Every row gives one point. Each copy is the shape, with its points in the same order, stretched, turned, moved and blurred by noise. Some copies are also mirrored. Which?
In the rows, 128 means zero.

Shape, 6 rows:
[[134 123]
 [176 140]
 [139 155]
 [ 98 149]
 [182 124]
 [ 94 135]]
Copy 1 (6 x 2):
[[148 132]
 [188 148]
 [149 160]
 [112 152]
 [191 133]
 [109 138]]
Copy 1 is: only turned
Copy 2:
[[118 118]
 [ 90  94]
 [ 95 141]
 [119 171]
 [100  81]
 [132 166]]
Copy 2 is: mirrored
Copy 3 (6 x 2):
[[126 138]
 [ 93 166]
 [136 169]
 [177 146]
 [ 78 157]
 [170 132]]
Copy 3 is: mirrored
Copy 4 (6 x 2):
[[127 112]
 [120  65]
 [ 93 102]
 [ 89 148]
 [135  58]
 [103 156]]
Copy 4 is: mirrored

Shape (8 x 3):
[[138 117 102]
 [146  83 106]
 [100  95 127]
 [141 184 147]
 [149 164 135]
 [137 177 165]
 [101  91 122]
 [144 140  81]]
Copy 1 (8 x 3):
[[112 150  92]
 [131 170  83]
 [152 129 101]
 [ 87 129 151]
 [ 93 142 136]
 [101 129 163]
 [152 130  95]
 [ 83 145  82]]
Copy 1 is: only turned
Copy 2:
[[112 119 167]
 [ 66 112 167]
 [ 83 138 124]
 [181  87 125]
 [155  88 140]
 [167  83 105]
 [ 81 139 128]
 [148 121 186]]
Copy 2 is: mirrored
Copy 3 (8 x 3):
[[146 153 117]
 [152 189 119]
 [120 174  91]
 [ 88  96 157]
 [107 121 161]
 [ 78 111 159]
 [133 182  88]
 [158 129 121]]
Copy 3 is: mirrored
Copy 4:
[[151 159 108]
 [180 151  82]
 [130 123  66]
 [106 116 178]
 [127 126 159]
 [107  94 172]
 [137 128  64]
 [139 184 130]]
Copy 4 is: only turned

Shape, 11 rows:
[[137 171 122 174 106 128]
 [163 129 111  63 106 170]
 [129 164 124  83  88 126]
 [ 96 102 125 145 109 158]
 [102  89 146 171 180 148]
 [153 145 138 176 137 180]
 [153 165  98 157 147  99]
 [165 128 153  97 122 154]
 [120  89 152 139  96 162]
 [121 172 114 126 122 157]
 [ 99 115 109 141 124 100]]
Copy 1:
[[116  99 136 167  88 117]
 [150 169 158  47  65  53]
 [ 93 182 122 106  66  74]
 [120  74 105  81 118 125]
 [148  83 136  98 195 169]
 [142  72 179 118 117 110]
 [157 163 122 185 121 118]
 [126 152 190  83  90 101]
 [122  70 146  77  97 142]
 [106 128 130 114 112  70]
 [128 128  84 133 125 148]]
Copy 1 is: mirrored
Copy 2 (11 x 6):
[[ 96 125 127 157  84  93]
 [180 192 120 100  86 132]
 [142 196 125 156 103 103]
 [122 118 156 142 102 160]
 [120  44 160 100 153 150]
 [117  88 158  94  80 111]
 [105 124  84 136 120  90]
 [182 138 136 110 102 114]
 [158 111 157 148  87 156]
 [104 154 146 115 102 106]
 [112 125 109 168 135 138]]
Copy 2 is: mirrored
Copy 3 (11 x 6):
[[166 146 103 112 142 140]
 [ 91 136 149 143  79 155]
 [116 119 126 105  89 164]
 [130 109 142 155 152 163]
 [147  95 142 157 178 112]
 [170 162 138 145 157 116]
 [135 138  77 104 138 110]
 [134 123 146 141  94 131]
 [143 105 150 171 129 170]
 [132 147 136 101 139 147]
 [117  88 100 128 150 159]]
Copy 3 is: mirrored
Copy 4:
[[168  93 140 123 143  81]
 [146 114 140  78 145 231]
 [113  73 159 101 141 175]
 [143 132 119 154  94 140]
 [165 185 132 123  65  79]
 [209 149 150 122 131 100]
 [152 105 114  71 157  74]
 [169 116 170  75 103 180]
 [166 120 137 142  63 167]
 [141 122 153 128 162 123]
 [114 109 105 115  97 108]]
Copy 4 is: mirrored

Shape, 12 rows:
[[164 132 118 121 176  66 110 140]
 [150 159 155 143  98  95  89 141]
 [141 169 102 106 180 147 113 124]
 [ 94 116 149 122 185 128 138 143]
 [137 134 150 187 107 100 152 129]
 [144  79 133 143 142 147 142  99]
 [135 157 153  97 130 114 107 176]
 [217 185 130 127 114 101 158 104]
 [105 199 132  98 162 114 125 107]
 [114  94 120 123 117  89 114 139]
 [111 114 101 125 152  93 119 162]
 [ 53 124 158 146 100 133 138 154]]
Copy 1:
[[144  62  95 170 162  99 113 133]
 [149 147 106 136 138 114  86 103]
 [127 123  79 152 164 155 154 171]
 [100  79 119 160 150 136 171 111]
 [147 126 126 148  69 125 101 100]
 [149  72 116 106  99 143 166 113]
 [117 125 120 151 183 143 104 117]
 [217 149 108 161 110 159  90 163]
 [129 156 111 178 174 128 156 169]
 [109  64 139 118 147  90 123 121]
 [ 87  61 122 143 155 103 121 138]
 [ 72 131 160 126 123 124 139  97]]
Copy 1 is: only turned
Copy 2:
[[174 156 187 147 140  86 138  94]
 [109 139 130 169 176 105  98 114]
 [137 155 195  87 168 108 178  99]
 [147 125 180 122 117 119 163 174]
 [108 119 105 200 139 111 152 146]
 [170  92 110 136 133 124 184 147]
 [123 142 154 122 153  81  96 137]
 [119  82 126 121 166  49 169  56]
 [ 95 131 209 115 146 102 161  98]
 [146 141 127 150  99 134 115 134]
 [145 173 151 140 108 113 139 136]
 [ 74 130 109 164 105 147 117 209]]
Copy 2 is: mirrored
Copy 3:
[[104 119 107 128  61  94 115 106]
 [ 42 112 131 127  78 146 123 154]
 [109 174 157 142 144  80 147 125]
 [141  88 152 121 122  82 167 115]
 [100  71 156 148  89 175 117 118]
 [155 110 112 111 149 154 132  97]
 [ 71 118 113 146  97  92 150 162]
 [ 88 181 114 199  78 181 128 118]
 [103 168 193 145  84 104 180 146]
 [128  87 104  98  88 127 111 144]
 [129  86 124 114 100  81 109 134]
 [118  54 179 116 122 133 152 168]]
Copy 3 is: mirrored

Shape:
[[139 119 100 112 173 165  87 154 127]
 [137 173 169 139 100 198 136 152 101]
 [204 142  84 146 109 121 126 139  85]
 [160 127  80  67 136 170 152 120 134]
 [173 140 109  98 128 143  99 131 101]
 [173 127 129 148 153 136  90 136 155]
 [155 193 171  95 136 121 100  88 164]
 [122 173  66 168 130 138  73 155 104]
 [ 74 173 103 130 165 116 144 120 121]
 [133 176 110 123 169  94  97 134 140]
 [112 118  97  83 110 113 155 124 132]
 [118 185  94 165 102  61 121 133 145]
 [156 132 112 131 140 145 109 131 112]
 [154  95 149 112 110 168 133 129  94]
 [167  84 158  85 130 105 128 205 176]]
Copy 1, 15 rows:
[[206 123  72 110 159 136 108 142 125]
 [119 165 152 157 139 143  66 142  81]
 [147 148  47 190  89 133 121  93 135]
 [196 183  85 119 132  83 152 122  97]
 [170 160  88 131 127 110 114 100 143]
 [165 133  91 123 145 178 129 143 160]
 [116 185 146  74 149 100 119 143 181]
 [170  83  71 148 101  99  70 170 136]
 [118 103 101  97 137  77 117 162 119]
 [135 127  69  84 140 111 117 142 154]
 [159 139 116  88  85 103 154 107 106]
 [101 115  89 104  58 109 115 145 146]
 [163 136  94 135 132 134 117 126 138]
 [160 147 141 155 126 155 129  86 113]
 [167 172  79  81 122 233 155  91  98]]
Copy 1 is: mirrored
Copy 2 (15 x 9):
[[132 139 128 100 128 176 116  94 126]
 [133 117 123 173 118 138  68  85  68]
 [182 170 119 145  93 121 106 118 143]
 [112 171 150 126 104 133 148  99 101]
 [139 164 130 120 102 129  93  90 124]
 [148 111 108  92 101 138 102 112 122]
 [115  92 154  90  88  86  86  95 106]
 [171 117 116 157 119 157 111  80 177]
 [151  93 189 156 160 132 138 129 154]
 [148  98 166 113 107 123 108 117 166]
 [101 146 138 146 124 113 145 133 130]
 [163  90 133 166 100  95 126 137 188]
 [150 144 123 120 125 134 108 105 127]
 [128 164 109 130 142 130  91 111  81]
 [ 78 135 106  93  65 158  96 163  96]]
Copy 2 is: only turned
Copy 3 (15 x 9):
[[147 160 116 165 159 133 114 178  95]
 [185 113 147 103 149  66 123  91 143]
 [175 100  55 154 121 130 114 148 175]
 [158 126 103  86 137 141 152 194 114]
 [154 118  92 134 130 121  91 164 129]
 [145 101 127 199 129 143 120 161 109]
 [139  90 172 138  85 162  77 134 102]
 [172 162 121 186 155 148  80 161 170]
 [138 186 142 109 145 191 113 120 141]
 [136 162 129 171 100 180  85 151 128]
 [105 147 113  75 139 145 146 167 153]
 [126 141 137 162 100 183 106 141 203]
 [155 122 101 147 143 135 113 148 129]
 [136  99  91  97 170  87 135 126 127]
 [ 77 154 112 152  92  83 166 180 119]]
Copy 3 is: mirrored
Copy 4 (15 x 9):
[[170 181  98 138 105 160 133 161 112]
 [110 221 151 141 137 118 112  88 187]
 [147 116 129 122 109 130  87 163 187]
 [188 172  89  80 131 124  96 136 120]
 [151 164 112 127 117 125  88 181 129]
 [142 154 143 127  89 173 103 144 107]
 [154 197 183 125 127 132  63 154  66]
 [177 157 153 153  75 130 151 181 167]
 [207 156 159 138 158 113 163 118 125]
 [192 155 162 137 134 154 122 181  99]
 [159 133 123  77 151  94 141 147 120]
 [157 103 205 100 117 114 146 172 144]
 [154 158 124 135 108 136 111 143 136]
 [106 163  98 126 128 112 106 107 143]
 [ 94 151 106  58 169 188 139 179  99]]
Copy 4 is: mirrored

Shape (17 x 12):
[[114  94 118  90  97 153 114 143  93 141 163  79]
 [111 120 100 123  99  89 159 175 115  83 135  88]
 [154  97  96 113  95 160 138 163 116 112  94 136]
 [147 142 124  94 113 150 150 130  97  77 145 136]
 [ 86 112 132 147 181 141 122 155 149 160 140 165]
 [140 119 136 114  99  75 132 114 111 162 149 155]
 [ 81 162 177 135 142 104 154  96 109 132 151  97]
 [117 117 161  70  96 110 133 143  77 115 121 152]
 [ 67 151 114 124 166 170 173  92 164  78 117 170]
 [136 162 151  84 190 170 136 111 149 154 140  89]
 [ 57 166 135  94 118  85 154 119 123 111 118 163]
 [ 89 125 100 155 136 133  90 142 112 163  95  83]
 [ 92 176 163 160 172 127 107 148 166 172 131  85]
 [151 106 129 119 167 126 146 151 148 131  80  80]
 [ 94  93 156 117 122  78  91 157  82  77 156 155]
 [121 143 111 104 144 134 110 121 135 128 131  79]
 [ 92 122 180 109 136 155 101 103 166 143 153 153]]
Copy 1:
[[108 155 155  83 162 169  96 148 119 160 130 119]
 [102 155 144 100 149  92 159 139 128 164  86 102]
 [153 132 130  97  96 123  90 102 160 178  78  82]
 [154 151 104  95 145 123 138 163 114 123  86 100]
 [159 168 141 146 124 155 151  87 152 162 135 147]
 [136 124 166 142  96 135 177 155 117 120 154  87]
 [124 142 114 116 197 118 188 176 109 127 185 161]
 [154 139 156 117 121 144 155 197 147 154 119  92]
 [180 114  61 111 201 149 182  77 154 137  88 155]
 [179 125 128 113 198 132 122 108 102 118 120 219]
 [156 123 152  98 166 145 225 164 170 122 115 138]
 [101 135 140 102 132 150 121 128 193 186 144 185]
 [124 151 147 137 186 105 145 126 163 128 166 213]
 [145 109 130 134 135  99 107  82 123 199  99 173]
 [109 175 121 158 127 151 168 205 150 169 122  77]
 [116 119 127 107 171 136 128 132 124 139 112 183]
 [150 117 127 154 190 170 127 129 155 121 144 147]]
Copy 1 is: mirrored
Copy 2 (17 x 12):
[[154 107  72  65 151  88 163 102 115 131 135 136]
 [140  90 118 124 129  77 137 116 163  87  78 121]
 [157 139 108 154 123 125 151 130 113 125  82 151]
 [104 123  85  86 114 127 125 154 167 125 100 141]
 [144  66 140 170 141 130 100 105  72 180 109 112]
 [121 121 198 111 121 120 129 110 132 156 113 153]
 [126  92 132  81 106 107 102 142 156 149 136  70]
 [106 141 142  82 105 116 154 115 120 139  80 133]
 [ 96 100  89 172  92 152  91 113 175 187 123 115]
 [133 153  84  97 134  91  54 157 134 160 149  82]
 [ 72 114 157 143  74 101 107 104 147 170 111 113]
 [183  95 114 156 144 107 146 111  77  96 150  75]
 [180  97 141 139 117  85  59 122  97 138 152  55]
 [177 151 137 152 160  94 102 122 125 117  92  81]
 [106  46 128  86 143 150 153  65 108  96  77 125]
 [132 117  89 104 141  95 107 114 150 115 154 103]
 [142 114 110 106 109 150  96  63 105 197 136 128]]
Copy 2 is: only turned
Copy 3:
[[147 145 126 120 110  52 138 157  66 111 163 105]
 [189 160 136 147 107 124 141 146  85  94 109  89]
 [143 124 123 172 130 134 160 175  61 107 153 121]
 [145 157 108 185 124 115 176 147 127 106 166  83]
 [113 160 173 143 178  91 137 130 119 154 110 176]
 [171 130  31 114 135 122 168 148 127 136 155 155]
 [123 156 101 110 135  94 162  75 134 104 115 117]
 [148 160  79 141 139  86 209 168 112  89 146 114]
 [ 78 167 148 216 139 115 144 104 164  90 116 166]
 [ 67 155 154 111 116 115 159 120 160 142 166 104]
 [123 200  77 151 131 113 167 136 151  78  96 153]
 [109 135 134 118 155  94  98 137  57 109 101 122]
 [101 165 173  78 170 124 112  95 124 125 114 139]
 [119 102 162 121 115 152 161 144 113 125 122  99]
 [195 154 125 149 171  49 170 163 134  95 109 104]
 [114 145 133 120 116 108 121 142 128 112 139  95]
 [112 136 128 119 159  83 153 123 159 107 169 193]]
Copy 3 is: only turned
Copy 4:
[[112 180 136  79 136 189 119 158 132 125 177 140]
 [105 165  58  82 144 105 134 181 114 155 172 105]
 [ 94 187 117 115 151 146 157 117 153 129 130 176]
 [100 173 120 124 161 124 135 128 121  77 160 115]
 [ 81  85 118 142 124 143 119 148 129 135  90 184]
 [174 147 117 167 103 107 161 160 148 121 165 118]
 [129 131 138 108  74 127 136 165 116  86 151  77]
 [113 201 136 137  85 111 124 142 113  74 202 141]
 [ 87 107  75 155 122 121  96  71 120  88  82 124]
 [117 111 192 104 141 166 141  85 104 106 122 138]
 [139 147  74 150  73  59  94 130 100  72 161 122]
 [130 170 156  85 111 149 100 172 144 160  91 162]
 [107  64 172  58 108 124 131 157 144 117 108 140]
 [ 90 160 156 106 127 143 176 106 123 191 121 147]
 [ 61 170 123 162 141  83  73 195 128 122 198 125]
 [127 148 153 100 147 134 103 124 128 149 130 120]
 [ 95  82 162 144 108 141 108 103 163  81 152 137]]
Copy 4 is: mirrored

Shape:
[[109 113 125 140 183 105 120 115  61  72 190 144]
 [129 114 101 163 103 137 161 118 132 118 141 131]
 [104 141 158  76 152 146 180 102 129  99 138 157]
 [137 136 109 125 162 146 164 102 141 153 116  88]
 [140  76 111 128 180 181  99 106 125 163 219 115]
 [123 119 114 141 139 123 113 107 154 128  67 123]
 [130 152  91 138 159 106 100 116 168 127 101 122]
 [121 130 106 119 155 133 124 172 137  92 139 114]
 [180 126 128 132 131 105 117 140  96 154  77 174]
 [ 93  84 145 169 137 130  94 118 127 153 112 199]
 [156 100 135 132 187 109 143 152 132 101 101 120]
 [ 84 122 178 143  96  82 117  99 145 134  82 131]
 [132 106 101  89 151 130 114 138 108 136 174 119]
 [116 148 160 124 166 132 142 157 153 161 103 110]
 [113 127  85 114 133 108 108 123 136 148 144 115]
 [140 150 113 112  95 126 100 129 174 145 168 130]
 [146 148 103 147 133 177 144 135 114  55  91 116]]
Copy 1, 17 rows:
[[148 160  94 163 103  97  20 146 107  79 214  95]
 [133 125 141 141  83  89 123 120 123 145 137 113]
 [145 151  57  56 155 120 116 106 124 123 168  91]
 [ 94 152 132 107 138 113 114 160 157 128 132 134]
 [120 161 200  85 135  92  41 208 103  60 146  67]
 [140 124 128 117  95 153 161 137 162 141 125 160]
 [117 105 123 130  89 144 115 151 153 124  76 131]
 [110 102 133 115 142 141  82 107 144  99 135 114]
 [137  71 147 147 145 156  99 152 161 192 136 167]
 [162  87 113  81  71 131 143 162 115 117 175 119]
 [121 136 141 114 145 147  60 122 186 134 187 145]
 [133 126  78  73  84 189 186 119 101 156 147 153]
 [109 135 177 122 160 153  74 169 110 105 140  75]
 [ 73  91  94  43 166 159 108 135 147 118 139 148]
 [103 118 159 133 112 158 122 172 110 119  97  88]
 [111  87 155  90 120 149 115 136  84 134  33  84]
 [161 118 100 160 123  82 110  64 181 128 146 191]]
Copy 1 is: only turned
Copy 2 (17 x 12):
[[155 159 143 106  98 190  61 108 165 106 118  98]
 [ 95 134 146 111 158 160 117 158 122 132  95 129]
 [151 147 161 102 109  70 129 139 146  94  82 145]
 [119 204 132 139 135 106 119 105 123 132 116 182]
 [174 100 122 146 169 145  29  94 167 198 147 139]
 [ 98 180 126 170 109 115 144 119 136 136  91 146]
 [112 174  64 168 108 133 130  85 123 115  96 137]
 [166 176  90 117 114 122 124 118 125 157 114 113]
 [ 68 135 122  69 104 131 174  86 188 130 119 175]
 [107  90 176 160 134 138 132 113 142 148  67  95]
 [160 207 129 127 114 128 166 103 175 119  88 153]
 [ 87 167 157 192 127 121 162 142 123  77 100 102]
 [132 148  95  99 138 114  63  98 173 169 149 126]
 [164 195 120 145 129  80 179  85 108 126 112 144]
 [ 93 161  82 136 143 123  75  96 138 143 131 114]
 [119  84  51 130 156 129 109 120 128 135 135 120]
 [137 168 140  97  69 138 147 174 114 164 104 160]]
Copy 2 is: only turned

Shape, 18 rows:
[[126 115  91  86 145 170 180 120 108 159 122 157]
 [113 109  97  86 143 187 149 122 120 190 146 148]
 [165 131 122 114 132 132  81 127 163 108 101 121]
 [168  80 112 153 143 135 117 134 114 146 148 125]
 [ 80 171 160  90 126 166 118 119 180 114 113 128]
 [122 192 142 111  99 168 131 172 141 129  97 155]
 [143 119 111 166 133 100 113 143 134 108  92  77]
 [153 144 101 170 119 111 100 125 120 146 132 120]
 [101 173 148 118 110 156 144 183 139 141  54 189]
 [123 154 145 102  77 166 100  82 149 116  78 116]
 [ 90 107  90 108 132 155 146 142 111 125 125 172]
 [142 119 125 167 150 140 114 122 126 100 118 127]
 [133 150 161 104 144 140  78  86 117 111 108 104]
 [119  83 112 124 179 157 149 172  95 156 136 120]
 [144 149 106 110 147 154 125 180 101 116 144 115]
 [ 88 112  69  82 178 165 154 116 115 182 122 172]
 [148  86 103 122 137  99 117 164  89 150 164 122]
 [176 124 135 147 139  91 141 144 121 117 138 114]]
Copy 1 (18 x 12):
[[117 128  54  86 113 135 142 142 102  89 141 111]
 [152 130  50  84 135 132 163 128  82 115 147  86]
 [143 134 105 141 156 147 143 180 160 146 123 132]
 [ 89 107 115 137 136 111 167 110 102 164 113 101]
 [226 149  90 106 162 158 103 164 114  97 174 155]
 [188 195 101 127 105 119  54 194 138  90 166 113]
 [125 116 153 182 122  99 132 134 135 123  76 146]
 [132 107 141 165 110 151 130 131 137 135  94 109]
 [167 205 102 146 113 104  61 199 143  35 187 119]
 [188 109 131  83 169 147 136 227 163 107 124 128]
 [120 115  57 123 115 123 151 157  79 107 173 139]
 [104 117 124 140 133 142 136 133  91 130 118 140]
 [153 134 154  82 161 157 178 163 133 147 129 143]
 [105 156  91 127 118  74 167  90  48 132 140 110]
 [132 176  91 127  85 101 122 142  92 167 137 114]
 [130 124  28 109 123 159 177 129  72  76 154 114]
 [100 118 123 151 103  84 183 100 122 181 137 116]
 [103 133 149 152 103 120 116  97 157 148 112 139]]
Copy 1 is: mirrored
Copy 2, 18 rows:
[[142 105  88 175 100 186  89 144 122 104 146 182]
 [153  83  84 187 138 197 116 127 134 108 139 182]
 [119 100 122  57 134 129 135 120 161 116 114  76]
 [106 127 102 148 153 119 141 126 180 106 137 161]
 [182  73 105  91 141 175  98 150 116 163  60  86]
 [143 126 117  79  97 155 133  99  69 143  47 108]
 [108 156 137  67 156 112 131 124 158 134 147 121]
 [ 99 139 145 114 158 109 127  94 115 115 124 108]
 [123 145 127  90  72 184 137 129  82 153  21 103]
 [186 104 121 110 105 143 133 136  92 141  99  42]
 [139 135 111 153 125 192  87 160 126  84 103 166]
 [111 125 100 109 152 127 114 155 151 122 106 104]
 [150  72 134 125 130 112 138 183 110 136 110  70]
 [116 125  89 159 160 167 138 158 174 117 136 221]
 [121 126 112  92 144 134 129 116 108 101 123 181]
 [120  81 100 188 139 230  83 163 138  95 141 175]
 [115 142 150 150 144 116 135 118 157  83 149 209]
 [105 137 136 102 117  83 118 115 147 130 127 156]]
Copy 2 is: mirrored
